Every row gives one point. Each copy is the shape, with its points in the same order, turned, moved and blurred by noise. Is it also mirrored, or only turned?
In the rows, 128 means zero.

Shape:
[[174  85 134]
 [143 105 166]
 [119  80 103]
 [126 163 125]
 [111 145 120]
 [114  89  95]
 [150 118 143]]
Copy 1 (7 x 3):
[[163  76 141]
 [146 112 172]
 [ 99  75 128]
 [117 160 123]
 [ 99 141 128]
 [ 94  84 120]
 [146 115 144]]
Copy 1 is: only turned
Copy 2, 7 rows:
[[181 126 134]
 [142 114 160]
 [146 173 124]
 [ 97 103 103]
 [ 96 127 112]
 [133 176 115]
 [143 112 132]]
Copy 2 is: mirrored

Shape, 7 rows:
[[142  77 105 137]
 [117 136 127  97]
 [131 144 135 133]
 [117  88 119 123]
 [148 134 166 132]
 [ 67 140 120  98]
 [107  84 100 125]]
Copy 1, 7 rows:
[[136 134 158  77]
 [ 94 104 115 119]
 [119 122 133 142]
 [106 127 156  88]
 [130  96 158 150]
 [ 51 129 113 120]
 [101 143 146  73]]
Copy 1 is: mirrored
Copy 2:
[[133 139  76  96]
 [106  87 121 127]
 [123 119 122 151]
 [109 128  96  98]
 [151 121 145 135]
 [ 59  97 126 127]
 [ 98 130  78  96]]
Copy 2 is: mirrored

Shape, 9 rows:
[[ 96 118 111  96 154 113]
 [165 170 137 147 108 170]
 [139 130 136 157 126 138]
 [134 121  85 159 122 167]
 [149 129 147  91 153  93]
 [150 193 144 161 119 113]
 [140 115 102 117 133 122]
 [157 117  90 142  89 162]
 [ 97 120 136 144  79 100]]
Copy 1:
[[135 148 138 143 163 169]
 [ 87 132  94 118  85 105]
 [113 109 120 149 116 119]
 [ 93 106  88 151  96 159]
 [172 140 129 121 150 119]
 [107 167 112 161 108  75]
 [143 133 112 143 122 158]
 [119 111 101 133  63 161]
 [113 139 186 166  95 140]]
Copy 1 is: mirrored
Copy 2:
[[ 79 117 128 101 147 135]
 [167 166 134 170 116 151]
 [129 123 127 166 120 130]
 [122 127  86 170 134 170]
 [134 112 151  91 134 104]
 [148 174 136 167 130  90]
 [121 115 104 118 131 138]
 [143 134  78 152 101 170]
 [ 83 138 112 147  76 104]]
Copy 2 is: only turned
Copy 3:
[[124 121  80 100 110 109]
 [126 140 146 159 176 169]
 [126 131 136 159 130 136]
 [117 113  92 183 129 158]
 [164 117 125  94 137  99]
 [104 147 154 152 184 110]
 [138  98 104 135 129 123]
 [123  85 116 170 138 173]
 [ 75 103 155 128 102 116]]
Copy 3 is: mirrored

Shape (14 x 8):
[[ 91 164 103 101 132 179 147 111]
 [112 150 103 167 176  96  91 155]
 [139 123 103 116 141 148 176  95]
 [151 157  99 110 157 151 141 101]
 [ 91  83 137 111 110  98 158 157]
 [ 88 151 120 105 144 122 102 105]
 [112 107 159 140 111 156 119 125]
 [ 92  95 150 129  97 106 102 119]
 [102  93 144 113 144 165  92 115]
 [168 108  93 103 115 164  99 108]
 [118 157 118  83 179 146  97 136]
 [149  95  90 106 131 124 145 125]
 [145 164 115 113 158 128 143 123]
 [153 156 152 161 157 141 168 107]]
Copy 1:
[[117 185 103 106 167 152 150 119]
 [ 84 146 156 108  52 136 140 126]
 [153 132 118 109 158 116 166  97]
 [152 152 135  83 137 149 152  99]
 [120 129 130 157 138  72 121 164]
 [101 174 137 114 126 134 100 103]
 [129 130 140 175 140 152 128 134]
 [122 138 135 181 119 115  88 126]
 [107 113 131 141 148 168  95 123]
 [179 122  97 113 122 168 111 114]
 [108 159 149  70 130 165 106 134]
 [158 113 108 104 126 108 131 124]
 [143 160 156  87 125 132 154 118]
 [144 141 180 130 134 141 193 100]]
Copy 1 is: mirrored
Copy 2:
[[135 159  85 106 122 164 147 106]
 [160 156 107 182 169  89  79 142]
 [161 114  92 123 108 134 171  93]
 [191 141  97 114 123 133 138  98]
 [101 112 118 119 147  85 169 158]
 [135 159  97  95 157 125 103  99]
 [106 109 145 127 119 138 115 121]
 [ 89 118 131 105 141  88 111 126]
 [133 103 137 103 160 151  94 114]
 [175  95 107  86  94 135 101 114]
 [179 155 108  95 163 148 117 128]
 [170  92  92 117 118 107 143 136]
 [175 157 115 132 130 114 148 102]
 [159 142 143 172 116 130 154  72]]
Copy 2 is: only turned

Shape (14 x 9):
[[142 114  72 137 114  72 159 140 109]
 [116 112 117 144 140 127 130 117  86]
 [125 139 134 136 128 131 158 111  91]
 [124  96  92 133 139 148 132 140  99]
 [108 107  67 142 154 106 129 123 127]
 [120 126 125 118 109 122 114 128 118]
 [154 106 127 183 100  94 147 144 146]
 [190 137 123 186 139 132 114 176 189]
 [ 96 138 131 152 144 132 131 125 109]
 [120 120 119 114 137 132 149  85 109]
 [120 105  78 139 131 121  93  93  94]
 [155 101 110 173  88  91 186 129 147]
 [188 151 147 187 157 127 129 159 145]
 [107 159 116 141 107 161 143  98  89]]
Copy 1:
[[150  89  85 143 114  90 159 111 120]
 [108 138 115 134 134 118 139 138  95]
 [112 122 129 119 131 148 146 118  95]
 [118 146  86 124 122 116 150 162 104]
 [113 135  80 142 143  89 154 130 140]
 [121 136 125 122 103 121 113 132 128]
 [157 108 134 179  97 129 169 137 144]
 [204 142 117 167 127 168 153 167 190]
 [ 96 128 129 135 148 139 132 144 124]
 [100 151 120 108 129 127 153 102 109]
 [108 166  86 155 127  93 120 118 106]
 [149  94 122 164  83 130 198 115 138]
 [195 134 139 160 155 175 149 153 147]
 [ 82 131 104 128 120 171 121 115 100]]
Copy 1 is: mirrored
Copy 2, 14 rows:
[[120 139  93 145  91  70 173 140  84]
 [106 119 113 151 123 140 135 116  85]
 [121 136 137 131 122 147 158 126  90]
 [ 97 103  86 133 109 140 135 141  82]
 [ 88 141  58 136 125 105 143 111  98]
 [115 133 129 118 107 118 113 134 114]
 [128 123 120 181  86 103 171 142 145]
 [173 119  77 174 114 122 147 189 183]
 [101 147 128 150 142 145 140 129 106]
 [114 125 118 103 126 140 154  93  97]
 [109 130  87 138 104 130 103  85  81]
 [123 123 117 162  72 100 206 129 131]
 [175 117 104 191 142 133 159 175 151]
 [116 172 131 126 106 176 143 121  83]]
Copy 2 is: only turned
Copy 3, 14 rows:
[[146 124  79 119  88  64 149 119 128]
 [117 126  99 116 137 128 135 125  97]
 [119 136  92 128 119 156 141 104 107]
 [142 126  96 103 140 127 147 158 109]
 [124 134  90  88 143  78 139 130 130]
 [130 127 119 109 111 134  98 126 118]
 [139 114 149 160 106  86 146 115 137]
 [157 166 150 194 145  92 116 159 181]
 [ 94 148 115 118 139 132 132 126 110]
 [133 117  91  94 143 153 137  95 127]
 [143 132  96  89 163 103 107 119  89]
 [155 110 136 145  90  85 175 101 149]
 [130 157 122 212 143 116 124 136 151]
 [134 166 106 103 124 168 141  93  88]]
Copy 3 is: mirrored
Copy 4, 14 rows:
[[121 111  86 154 127  69 160 165 100]
 [122 123 136 172 142 104 141 116 105]
 [127 133 141 132 130 114 153 106  95]
 [127 151 121 184 143 109 150 140 126]
 [ 92 131  86 177 153  95 145 133 124]
 [116 138 134 143 118 106 107 144 112]
 [131  81 100 148  87 138 157 164 120]
 [148 106  71 142 122 201 133 190 133]
 [ 91 127 143 153 140 139 133 123  97]
 [120 137 125 135 134  96 141  90 124]
 [122 136  93 195 126  90 110 101 101]
 [124  87  90 132  75 115 189 155 130]
 [156  93 101 129 144 196 140 161  96]
 [106 175 140 143 111 121 142  98  82]]
Copy 4 is: mirrored

Shape:
[[112 123 120 101  96 138 137 125 108 105  75]
 [119 119 138 119 130 131 124 135  69 154  72]
 [ 81 185  83  88 126  92 112 152 151 141 104]
 [138 133 156 141 121 163 133 155  85 151 141]
 [119 139 152 128 158 148 145 161 109 114 165]
 [ 70 188 134 131 136 125 104 131 162 111 120]
 [129 129 186 119 137 126 115 146 132 113 116]
 [ 65 165  86 139 145 141 149 173 165 157 122]
 [133 130 124 138 168 165 133 118 125 140 157]
 [ 83 208 103 115 137 136 102 144 159  87 107]
 [125 158 167 112 150 160 163 131 116 168 148]
 [144 135 136 119 111 142 116 156 126 133  85]
 [102 126 141 103 108 145 108 138 114 146 125]
 [134 139 146 130  98 104 134 113  99 135 110]]
Copy 1 (14 x 11):
[[ 95 120 133 111 115 133 129 105  66 112  88]
 [123  98 131 143 158 152 131 115  60 149  86]
 [ 74 199  93 134 126 129  93 130  96 163  75]
 [138 111 150 143 163 158 140 162 104 126 134]
 [115 134 138 136 183 108 138 169 116 113 135]
 [ 80 186 139 167 134 107 104 129 136 119  81]
 [125 110 159 124 148  97 124 149 126 130  84]
 [ 66 166  67 175 137 141  99 158 122 121 113]
 [121 128 123 137 182 131 115 121 135 114 153]
 [ 81 210 130 147 139 115  82 130 110  97  74]
 [100 122 134 129 189 158 153 151 148 134 117]
 [131 117 131 118 125 147 105 137 100 123  82]
 [ 92 122 154 133 135 143 114 136  99 149 118]
 [135 132 143 130 125 136 163 109  99 147 100]]
Copy 1 is: only turned
Copy 2, 14 rows:
[[110  97  98 132 102 181 122 178 132 145 122]
 [132  78 109 118 137 173 103 155  91 180 107]
 [115 167 138 161 149 136  73 199 149 146 118]
 [126 115 100  91 121 121 146 129  79 176 119]
 [100 124 126  96 149 111 165 146  85 138 134]
 [ 83 175 143 174 133 142 126 155 117 129  94]
 [112 102 155 128 116 133 168 146 113 153  94]
 [109 167  95 189 177 113 116 174 114 156 138]
 [122 131 110 115 159 128 148 103 110 131 144]
 [ 99 195 135 158 135 164 124 187 128 115 102]
 [107 140 139 110 143 128 149 122  94 196 155]
 [145 117 113 133 109 151 141 164 127 166 103]
 [100 117 104 121 124 129 118 142 128 172 103]
 [120  99 135 126  88 148 101 145 101 154 125]]
Copy 2 is: mirrored

Shape:
[[ 74 114 143 117 154  95 178  99 117 150 125  94]
 [144  98 111 137  88 104 114 147 100 105 183 155]
 [ 94 107  95 134 105 113 113 114  77  99 126 171]
 [122 119 132 113  98 102 152 144 125 118 101 100]
 [137 113 110 122 134 151 106  93 104 141 175 159]
 [130 159 132 158 165 160 144 148  93  80 123 102]
 [ 84 147 147 148 130 166 159 172 126  71 105 143]
 [ 94 122  93 125 141 154 131 128 159 110 109 131]
 [131 146 101 164 160 129 148  94 150 104 107 176]
 [153 118 131  96 165 145 161 105 108 148 161 160]
 [140  97 114 164  99 160  96 114 131 115 125 155]
 [125 113 176 120 127 101  90 159 107 108 129 109]
 [114 143 155 169  91 125 130 113 131 108 118 157]
 [130 169 166 129 110 123 106 105  81 135 175 131]
 [137 140 122 153 162 116 130 159  86 151 140 147]]
Copy 1, 15 rows:
[[ 80 116 130 136 120  58 188 132 134 116  95 123]
 [137 104 145 111  99  86 106 119 149 120 184 207]
 [121 113 109 118 111  79  92 133 119  83 121 206]
 [135 118 129 123  76  91 135 129 170 125 102 136]
 [101 110 116 103 159 116 112 102 113 132 154 185]
 [147 171 106 124 135 118 121 173 132  91 151 107]
 [118 141 123 134  96 155 133 191 149  64 121 137]
 [106  88  85 135 115 141 121 142 138 106 114 130]
 [156 114  91 164 152 142 146 110 118  82 114 168]
 [118 120 111  80 159 120 178 116 122 138 144 172]
 [129 110 128 131 147 139  73 112 167 114 130 180]
 [146 106 184 104 113  85 112 161 143 122 120 127]
 [132 135 167 155 116 130 116 115 143  88 109 172]
 [115 159 180 110 126 103 115 110  90 134 148 163]
 [151 134 120 135 140  98 145 165 116 152 142 176]]
Copy 1 is: mirrored
Copy 2:
[[ 99  95 128 129 139  92 151  77 170 138 131  86]
 [162  90 156 156  88 127 119 157  82 124 159 116]
 [103  95 126 130  96 125 125 116  56 103 135 112]
 [145 110 138 125 108 127 140 118 146 111  91  81]
 [134 109 131 135 118 154 113 109  95 152 184 149]
 [113 171 176 141 148 162 145 108 125  86 151  77]
 [ 71 147 169 112 115 159 154 149 141  67 128  90]
 [ 98 128  98 128 122 158 115 127 152  89 134 112]
 [ 92 149 118 170 113 140 151 104 130  81 137 167]
 [144 104 142 116 151 148 158  98 132 137 174 160]
 [117 116 140 156  86 184  98 127 100 120 124 138]
 [139 114 196 126 139 116  89 131 122 121 104  96]
 [ 91 139 163 143  70 134 134 125 120 121 107 132]
 [135 158 180 116 110 108 126 110  97 172 154 119]
 [122 126 156 160 170 133 160 139  97 139 133 123]]
Copy 2 is: only turned

Shape:
[[140 127 136 133 146 116 182 136 134 120 141  85]
 [153 123 100 169 155 138 144 181 133 109 116 105]
 [ 85 129  95  84 131  98 107 125 146 174  97 178]
 [148 141 153 118 163 134 138 136 121 138 140 103]
 [134 117 123 135 126 119 129 106 103 169 149  99]
 [129 118 106 104  87 157 100 143 149 124  66 171]
 [ 99 133  89 131  86 104 107 141 157 150 113 158]
 [108  95  71  98 127 150 129 119 121 135 123 167]
 [163 126 118 124 159 143 140 177 122 129 167 105]
 [169 134 136 124 129 138 147 153 117 115 150  74]
 [156 124 129 108 138  97 107  92 135 124 171 130]
 [111 120 100 125 149 114  91  99 134 174 111 129]
 [123 138 125 136 157 128 152 136  93 107 149 103]
 [164 183 102 144 152 164 163 144 121 113 149  95]
 [ 92 118 136 141  94 177  86 147 209 108 106 153]
 [139 128 166 119 126 129 129 114 116 171 193 131]
 [166 120 136 139 144 130 158 110 139 153 149 141]
 [ 97 111  60  80 129 113 121 112 156 182 110 125]]
Copy 1:
[[122 117 129 117 163 119 173 165 151 108 152  83]
 [147 110  98 140 144 152 125 189 141 102 139  88]
 [101 130  97  91 109 108  98 139 132 181 116 178]
 [135 127 158 104 159 125 130 152 131 117 130  99]
 [140 135 124 126 142 124 137 108 117 155 140  86]
 [141 117  93  96  75 163  93 125 151 121 105 162]
 [121 150  81 130  81 116 104 143 148 163 133 149]
 [134 109  76  80 120 154 110 123 129 154 165 155]
 [182 126 130 111 151 137 124 182 129 116 152  92]
 [167 138 143 103 141 136 149 164 133  93 151  69]
 [141 144 126 111 154  84 102 109 151 121 176 120]
 [104 124 104 120 146 123  84 113 132 178 117 114]
 [120 128 136 121 149 129 131 152 100  98 167  95]
 [145 175 121 109 168 166 140 171 133  85 144  89]
 [107 116 136 129  53 179  74 148 199 134 135 133]
 [164 150 190 127 143 122 128 106 129 155 166 113]
 [151 136 136 130 165 128 146 122 155 137 142 141]
 [ 97 130  69  66 133 118 116 131 153 202 135 126]]
Copy 1 is: only turned
Copy 2 (18 x 12):
[[148 123 130 136  86 146 175 119 124  95 131 104]
 [154 138 117 155 151 138 167 165 128 107 112 121]
 [ 84 132  92  62 111  88 126 116 136 179 122 145]
 [144 117 130 122  88 162 130 126 112 110 111 129]
 [140  91 103 144  90 140 134 103 108 153 137 120]
 [117 151 136  79 170 104 104 138 131 177 126  92]
 [107 157 104 121 125  78 123 124 154 179 145 123]
 [ 88 102  93  83 155 121 137 132 122 154 165 116]
 [161 114 114 134 109 159 139 171 119 100 143 140]
 [176 120 126 144  94 154 131 144 108 100 138  96]
 [138  85 114 116  97 117  96  93 143 103 144 137]
 [107  97  80 116 115 119 122 105 138 170 100 134]
 [119 118 116 148 102 144 146 129  91  90 132 117]
 [154 162  93 149 123 186 133 133 116  85 136 112]
 [ 82 149 168 129 148 124  97 158 197 169 126  93]
 [137  95 139 134  67 158 106 106 117 143 167 154]
 [152 110 133 119 118 160 145  91 136 127 146 146]
 [104 109  53  72 106 112 149 125 154 179 131 108]]
Copy 2 is: mirrored
Copy 3, 18 rows:
[[120 125 122 119 130 107 183 136 130 117 167 110]
 [125 125 124 145 178 127 142 188 140 114 146 100]
 [109 117  65 119 128 121 101 108 146 191  83 169]
 [137 131 146  97 149 112 144 116 138 134 155 110]
 [141 111 112 133 124 107 125  95 115 154 160  92]
 [154 102 105 130 118 177  95 152 149 148  72 155]
 [132 119  76 172 115 129 103 135 157 169 113 160]
 [110  75  74 114 137 155  96 134 111 153 121 153]
 [134 116 137 104 168 117 133 167 133 145 188 115]
 [155 131 142 109 127 115 147 154 128 120 180  99]
 [162  90 104 105 138  87 113  94 147 126 164 145]
 [130 115  74 127 146 118  99  89 147 163 116 108]
 [104 126 137 117 144 104 127 133 111 105 166 117]
 [145 167 127 119 168 144 144 146 109 100 185 123]
 [125  99 123 159 121 200 104 138 221 132 114 154]
 [145  98 152 121 130 108 126  82 130 173 188 135]
 [156  94 122 125 165 124 163 103 126 143 152 135]
 [118 114  28 109 122 138 115 116 141 187 121 127]]
Copy 3 is: only turned

Shape (15 x 12):
[[118 124 153 127 154 160 115 112  84 126 115 137]
 [120 172 167  59 151 183 139 101 153  95 187 170]
 [135 160 103 136 116 125 127 150 167 117 137  99]
 [150 160 130  95  72 114 143 131 173  67 156 154]
 [104 138 159 154 136 172 118  94 112 135 137 145]
 [ 97 135 150  84 149 193 105  82 131 139 118 170]
 [128 154 102 130 112 104 152 179 147 106 152 154]
 [127 136 136 104  91 119 133 156 144 110 178 111]
 [128 114 119 151 117 151 143 179 119 110  89  94]
 [120 162 151 105 133 171  84 125  98 137 120 147]
 [156  98 122 144 149 127 110 142 120 135 116 117]
 [176 159 100 126  93 130 165 151 134 115 152 117]
 [100 131 134 115 151 135 129 102  90 144  98 113]
 [141 129 121 118  86 131 155 163 151 144 138 133]
 [130 110  69 143 101 137 128 157 112 112 136 107]]
Copy 1, 15 rows:
[[139 122 139 135 147 173 153  81 121 124 150 153]
 [136 119  93 128 123 160 239 117 195 100 117 119]
 [129 137 112 121 132  87 123 144 137 139 123 112]
 [ 76 104  84 141 105  86 158 158 172  84 117 128]
 [133 130 159 136 146 182 153 124 140 120 159 133]
 [109 131 152 120 136 191 190  82 166 144 108 131]
 [127 122  85 148  85 101 147 169 113 129 125 122]
 [134 104  82 117 103 115 125 147 164 110 136 129]
 [146 129 114 131 161 133  90 123  97 123  97 148]
 [126 156 130 115 129 172 159  97 153 136 133 170]
 [116 116  97 136 165 141 104 106 106 154 155 134]
 [116 155  79 138 111 106 115 140 126  85 128 103]
 [142 115 158 136 122 159 130  58 124 131 135 138]
 [118 131  81 140 108 133 101 141 149 118 109 120]
 [114 115 107  87 118 125  93 130  90 113 132 115]]
Copy 1 is: only turned
Copy 2, 15 rows:
[[124 115 165 118  99 129 121  81 124 150 156 113]
 [186  84 120  89  30  95 135 121 162 147 119 158]
 [109 133 100 117 118 119 133 145 106  77 122 151]
 [120  66  63 133  93 112 135 138 147 106  83 158]
 [124 122 156 128  87 139 126  75 157 120 168 149]
 [145 102 188  91  72 124 159 105 175 147 132 136]
 [119 115  95 145 120 137  96 156 104 118  97 172]
 [111 103  86 109 116  91  93 140 133 113 120 161]
 [ 85 110 141 142 128 136 101 145  89  95 154  99]
 [133  87 159  78 105 138 133  82 129 132 138 137]
 [ 89 155 134 118 116 135 112 106 114 130 124  96]
 [121 111  54 124 127 140 126 158 112 115 142 136]
 [132 129 167 129 137 114 144  97 123 146 158 122]
 [116 113 100 117 138 138  96 165 146 108 122 133]
 [ 60 125 110 129 125 138 123 157 103 132 148 145]]
Copy 2 is: mirrored
Copy 3 (15 x 12):
[[144 177 102 158 150 149  90 131 131 130 103 125]
 [ 72 223  89 117 150 154 173  74 131 135 124 114]
 [143 127 101 111  89 118 138 122 151 136 165 109]
 [ 94 147 127 114 112  86 149  60 163 152 169 138]
 [129 167 104 176 126 177 113 115 131 156 110 117]
 [113 205 118 128 132 181 122 105 157 129  63 108]
 [102  94 101 120 130 118 123  97 160 118 179 108]
 [110 138 129 113 111 126 118  85 118 134 187 123]
 [167 112 109 146  96 122 104 130 144  86 140 162]
 [134 194  93 127 142 170  84 122 162 146 120 122]
 [180 133 141 136 149 135 114 142 150 129 136 123]
 [117 148 122 141  98  92 134 119 157 118 196 115]
 [140 163 114 144 120 132  80 151 116 128  91 107]
 [104 126 154 128 101 140 122 120 152 114 174 135]
 [170 117 131 147 104 110 106 104 154  87 162  99]]
Copy 3 is: mirrored
Copy 4, 15 rows:
[[131  88 151 109 128 154 143 135 123  90 120 152]
 [151  78  93 168 103 180 156 142 102  91 216 187]
 [137 125 114 154 118 119 111 162 136 177 154 126]
 [115 147 108 176 130  94 130 137 100 149 214 174]
 [147 116 118 120 118 156 158 149 138  94 115 173]
 [174  94 112 104  95 176 138 119  90  83 143 182]
 [110 138 108 156 128 104 149 163 106 150 180  96]
 [121 136 124 152 119 120 131 134 155 137 204 128]
 [ 86 106 130  88 141 124 121 142 139 172 129 118]
 [168  79 147 102 105 125 150 145 119 102 149 162]
 [104 104 145 133 104 120 109 127 135 123 108 116]
 [111 117 134 180 128 111 153 125 128 187 166 130]
 [157 105 153 110 155 160 122 123 120 107 113 131]
 [121 130 100 137 118 106 147 107 133 160 166 116]
 [102 152 165 123 108 134 133 135 128 173 144 107]]
Copy 4 is: mirrored
